Each row is a point. The ring and each string are closed loops that go straight from each point to the next, and from the last back to the first. Before rounding, they use only three directions, however many columns there are. Count how often each string passes through the ring. Passing back the other way cancels.
In the rows, zero is written as 128.

Ring (9 x 4):
[[174 113  87 137]
 [213 116 115 126]
 [221 119 139 119]
 [188 125 143 112]
 [117 134 117 110]
 [ 74 131  95 119]
 [ 64 121  84 134]
 [ 84 111  79 146]
 [134 109  78 145]]
String (20 x 4):
[[130 144 119  97]
 [171 133 160 101]
 [197 116 167 119]
 [171 114 132 128]
 [158 123 112 121]
 [191 130 116 110]
 [171 123 111 122]
 [159 127  97 119]
 [212 125 108 117]
 [248 119 122 120]
 [249 104 149 134]
 [207 111 133 130]
 [163 124 107 121]
 [186 128 117 113]
 [202 129 134 108]
 [223 126 169 105]
 [203 119 174 114]
 [163 119 138 122]
 [141 125 112 119]
 [123 136  95 110]]
Times through: 3

Ring (8 x 9):
[[147 166 155 100  99 146 120 122 182]
 [147 179 140 117 140 101 101 101 179]
 [139 155 122 137 188  61  99  99 144]
 [142 120 112 152 204  62 117 119 113]
 [166  88 115 162 180 109 153 161 101]
 [175  81 128 151 141 154 171 182 110]
 [160  96 152 115  89 192 170 178 136]
 [147 133 161  95  78 181 145 150 165]]
String (32 x 9):
[[133 184 152  96 117 116  99  97 188]
 [106 136 149  90 130 113 112 110 144]
 [135 134 141 113 135 121 125 126 146]
 [169 176 143 124 122 129 117 121 185]
 [203 232 151 126  92 147 106 111 242]
 [165 210 164  94  73 160 108 110 227]
 [122 150 164  79  86 157 122 123 171]
 [113 113 152  92 116 139 132 133 133]
 [142 125 148 108 111 150 139 143 148]
 [174 137 153 117  85 184 153 160 169]
 [187 126 158 117  63 215 171 181 170]
 [170  91 161 108  58 228 185 196 144]
 [129  71 154 100  96 184 170 176 110]
 [116  80 146 103 125 147 151 154 106]
 [165 111 136 134 129 148 152 160 134]
 [199 112 132 156 125 166 167 179 142]
 [241  87 126 183 114 203 202 222 133]
 [198  63 131 160 119 193 198 213 107]
 [146  62 138 127 126 166 174 183  97]
 [125  80 141 112 132 143 153 157 105]
 [152 107 138 127 132 142 148 154 129]
 [175 120 136 138 126 152 152 160 144]
 [130  98 143 111 127 142 146 149 121]
 [115  78 157  89  96 175 160 163 114]
 [142  97 166  89  60 213 169 176 144]
 [161 128 172  89  42 225 164 172 175]
 [117 120 169  73  69 184 143 145 154]
 [110 121 159  81  98 153 132 132 144]
 [141 131 144 113 124 135 131 134 147]
 [173 170 145 123 111 143 125 130 185]
 [203 219 147 131 100 145 112 117 230]
 [159 205 152 106 107 127 100 100 211]]
Times through: 4
